Each row of a before or after table is a point. The points were changed in one or more steps. Then noise was added and the rows were shuffled. The steps act on columns, c1 being the first. Write out the steps. A step turns or swaps two columns, mirrors them in a line or flattens them onto one, adds a multiple of one to another, or multiplies or shifts one. Angles are multiples of 10 degrees, from the lower column toward the higher: turns from -170 to 170, lines from 10 to 170 but not 90. Use the fewest steps. Two steps may share a column if one is a turn and the other turns, adds or multiplies; they go together, in the order done. Otherwise the lowest column goes first.
In the rows, 128 means zero.

Before:
[[144  83]
 [121 133]
 [128 115]
 [143 131]
 [142 136]
 [126  12]
 [133 102]
 [136 130]
 [133 128]
 [124 123]
 [116 139]]
After:
[[118 144]
 [117 144]
 [127 141]
 [110 102]
 [137 137]
 [124 110]
 [124 120]
 [130  20]
 [120 142]
 [143 152]
 [128 127]]
Steps: multiply c1 by -1; shift c2 by 10

Before, 8 rows:
[[178  79 132]
 [ 93 123 121]
 [117 134 148]
 [205  65 116]
 [105 156 135]
 [ 99 120 164]
 [ 80 130 118]
 [122 135 131]]
After:
[[151  67 134]
 [126 137 127]
 [128 140 146]
 [118 164 135]
 [124 132 166]
 [127 132 124]
 [128 146 117]
 [157  47 114]]
Steps: flatten c1 and c2 onto the line at 110 degrees

Before:
[[159 130 126  82]
 [117  93 159  99]
 [194 129 154 131]
 [118  91  83  94]
 [124 130 137  82]
 [183 121 125 164]
 [174  83 153  83]
 [124 121 109 169]
 [121 152 142  77]
 [182 145 109 153]
 [171 147  96  86]]
After, 11 rows:
[[129 153 147  80]
 [112 132  85 119]
 [162 105 106 163]
 [171 123 127 129]
 [147 150  84  92]
 [125 153 135  95]
 [159 122  93 141]
 [165 135 137 114]
 [146 151 117  95]
 [128 129 157 124]
 [118 111 104 160]]
Steps: turn c1 and c3 by -20 degrees; multiply c1 by 0.7; flatten c2 and c4 onto the line at 120 degrees

Before, 10 rows:
[[140 151 103 110 112  80]
 [134 124  97 184 142 126]
 [137 125 157 103 130 107]
 [128 151 130 101 130 127]
 [138 107 142 192  22 129]
 [ 89 130  96 171 134 145]
 [114 103 123 105 126 137]
 [ 87 124 117 105 142  98]
 [140 108 132 117 107 135]
 [136 124 188 137 124 129]]
After (10 x 6):
[[151 110 143 117 127 133]
 [120 124  61 183 146 125]
 [128 144 153 100 135 131]
 [129 127 184 139 140 132]
 [105 130  65 173  87 148]
 [223 103  96 197  74 128]
 [ 93 125 128 107  93  98]
 [117 100 139 110 114 145]
 [142 152 118 107 131  82]
 [135 126 178 108 133 112]]
Steps: turn c1 and c5 by 60 degrees; multiply c5 by 1.3; add -0.7 times c4 to c3

Before:
[[145 123 113 163 168 149 109 142]
 [133 106 143 120 170 106  95 145]
 [104 161 110 124  95 158 144 140]
 [163 114 159  93 136 121  86 115]
 [121 110 139 122  93 105 132 120]
 [124 148 135 144 147 152 128 186]
 [136  99 115  94 152 108  85 126]
 [136 144 142  88 135 115 105 111]
 [136 119 134 111 153 158 110 156]
 [104 147 110 155 133 151 160 151]
 [145 110 138  84  99 125 161 134]
 [133 183  99 144 140 148 155 162]
 [121 103 153  99 143 121 130 107]]
After (13 x 8):
[[ 93 145  95 114  91 136 143 159]
 [105 148  95 196 120 128 162 172]
 [148 137 148  57 143 146 133 129]
 [153 128 151 108 182 123  96 164]
 [112 119 147  32 139 133 106 129]
 [159 125 133  45 167 101  91 144]
 [140 121 107  85 161 155 107 177]
 [144 138 153 114  93 117 135 139]
 [ 70 110  93 170 135 120 159 180]
 [137 112 103 213 175 129 105 165]
 [104 133 112 167 145 152 129 206]
 [146  92 157  42 149 150  82 137]
 [147 113 140  13  87 136 158 151]]
Steps: mirror c1 and c2 in the line at 140 degrees; turn c3 and c6 by 50 degrees; multiply c4 by 2.5; add -0.3 times c7 to c5; shift c8 by 20

Before:
[[130 114 137 124 109  71 143 149 157 118 150]
 [125 163 172 116 124 143 105 105 142 102 137]
 [146 141 145 101 158 114 113 115 177 144 193]
 [166 137 125 133 104 100 134 142 113 143  98]
 [140 174 129 121  97 167  79 162 159 106 169]
 [111 132  95 130 142  95 135 117  75 107 111]
 [144 140 133 120 166 116 174 127  87  97 115]
 [ 83 128 114 119 111 146 144 162 105 116 104]
 [139 111 138 115 114 139  73 131 105 114 154]]
After:
[[124 129 125 129 180 130 146 117  77 117 163]
 [124 110 128 125  92 128  94 136 105  81 176]
 [ 66 134 110 114 247 141 148 160 105 130 128]
 [174 121 146 100  88 116 106 110 177 130 142]
 [111 121 161 128 116 102 146 152 157 130 121]
 [181 135 137 117  96 120 182 124  86 135 156]
 [121 143 146 104 135 112 126  94 143  95 124]
 [144 141 142 126  12 118 122 139 113 143 112]
 [111 172 110  93  83 144 106 143 160  80 139]]
Steps: multiply c1 by 3; turn c1 and c5 by -70 degrees; turn c2 and c8 by -20 degrees; turn c2 and c4 by -30 degrees; flatten c3 and c6 onto the line at 140 degrees; turn c7 and c10 by 40 degrees; add -1 times c9 to c11

Before, 14 rows:
[[138 143 127 183 126 145 171  89 157 144 104 170]
 [116 163 120 109 140 125 110  88 130 129 113 172]
 [114 102 105 139  87 127 131 138 169 140  97 132]
 [151 116  88 167 122 110  90 134 130  91 117 172]
 [149 160 114 118 144 159 123 137 134 141 116 131]
 [114 153 111 115 140 142 178 109 206 135 139 138]
 [114  93  85 106 163 110 119 131 126 163 130 144]
 [145 154  37 141 150 131  91 113 136 205 118 106]
 [138  91 190 200 130 166 135  76 187 131 128  52]
 [163  82 144 151 152 132 157  83 155 128  83 167]
 [137 125 154 144 135 122 110 143 180 147 119 170]
 [115 125 114 198 139 163 116 125 149 128  98 143]
 [120 176 104 102 117 139 117 139 124 173 188 116]
 [121 183  86 166 127  86 128 146 113 111  97 144]]
After (14 x 12):
[[117 125 142 155 126 114 109 141 131 169 113  86]
 [139  98 142  37 118 136  88 116 120 227 147 143]
 [110 124 197 115 117 164 121 141 134 148 145 100]
 [ 91  99 119 114 128 150 181 117 138 152 111 125]
 [125  84 164  87 157  84 128 119 128 129 148 101]
 [148  94 122 114 128 146 123 151 123 159 139 120]
 [116  91 108 121 136 147 109  90 130 149 119  82]
 [115 162 202 189 107 188 132 101 132 149 167 190]
 [152 154 149 141  83 154 156  87 119 147 147  73]
 [113 141 108  84  81 113 118 122 130 185 118 113]
 [127 115 182 134 135 164 169 105 127 165 128  77]
 [104 174 139 101 150 123 129 136 133 162 154 113]
 [148 145 167  89 127 111  92 123 119 113 117  84]
 [121  90  99 101 160 131 114 144 133 189  85 169]]
Steps: flatten c1 and c9 onto the line at 160 degrees; turn c2 and c5 by 150 degrees; swap c3 and c4; turn c6 and c8 by 30 degrees; shift c10 by 20; turn c11 and c12 by 150 degrees

Before, 14 rows:
[[109 115 152 130 131 100 117  98 130 143  96 197 125  89]
 [ 84 150 147 144  93  99 125  67 153 149 144 129 119 177]
 [107  92 102 139 133  73 153 146 117 124 139 156  91 101]
 [140 132 119 135  82 157 146 103 164  83 177  97 146 122]
 [ 91 175 140 148  73  83 105 127  82 143  80 155  70 158]
 [108 119 129 189 123 161 125  99 179  57 157  91 136 154]
 [144  84 123 170 115  97 131 121  93 120 184 145 150  91]
 [156  60  89 147 128 156 120 112 144 102 169 130 138 132]
 [143 112 184 142 141  85 130 123 140 158 118 141  68 123]
 [ 88 163 146 144 127 109 114 110 118 167 102  81  89 139]
 [127 111 122 186 106 143 160 130 186 122 113 109 147 155]
 [129 144 126 153 146  87 109 160 137 161 133 174  94 110]
 [155 123 138 134 175  89 152 124 116 133 125 159 122 129]
 [ 85 134 161 119  89 105 109 134 131 122 140 109 143 164]]
After:
[[ 94  85  99 144 134  93 112 126  64  73  79 158 167 155]
 [155 127  84 133 107 119 147 127 125 168 131 162 138 135]
 [141 115  59 143  97 157 129 124  68 138 116 140 109 125]
 [130 143 142 187 146 139 148 127 159 107 112 113  77 157]
 [136 135 155 135 185 133 147 100 146  94 180  96  97 118]
 [106 135 156 191 196 147 126  95 142 144 159  87  81 156]
 [111 128  89 131 114 136 120 100 126 122  96 200 130  88]
 [ 86  90 113 143  90 116 117 109  85 117 104  81 133 141]
 [146 169  97 168 143 128 131 121 140 117 185 146 167  86]
 [130 118  98 154  87 105 113 159  94 132 130 174 116 112]
 [ 82  98 102 150 120 117 126  72 121  88 139 132 107 174]
 [ 87  99  93 122 142 137 115 138 145  94 141 105 124 164]
 [157 202 151 148 149 144 122 115 140 136 170 128 113 131]
 [106 173  87 137 132  99 142 148  83 138 143 153 132 100]]
Steps: turn c2 and c3 by 150 degrees; turn c3 and c6 by -60 degrees; turn c5 and c10 by 110 degrees; multiply c7 by 0.7; turn c9 and c13 by -80 degrees
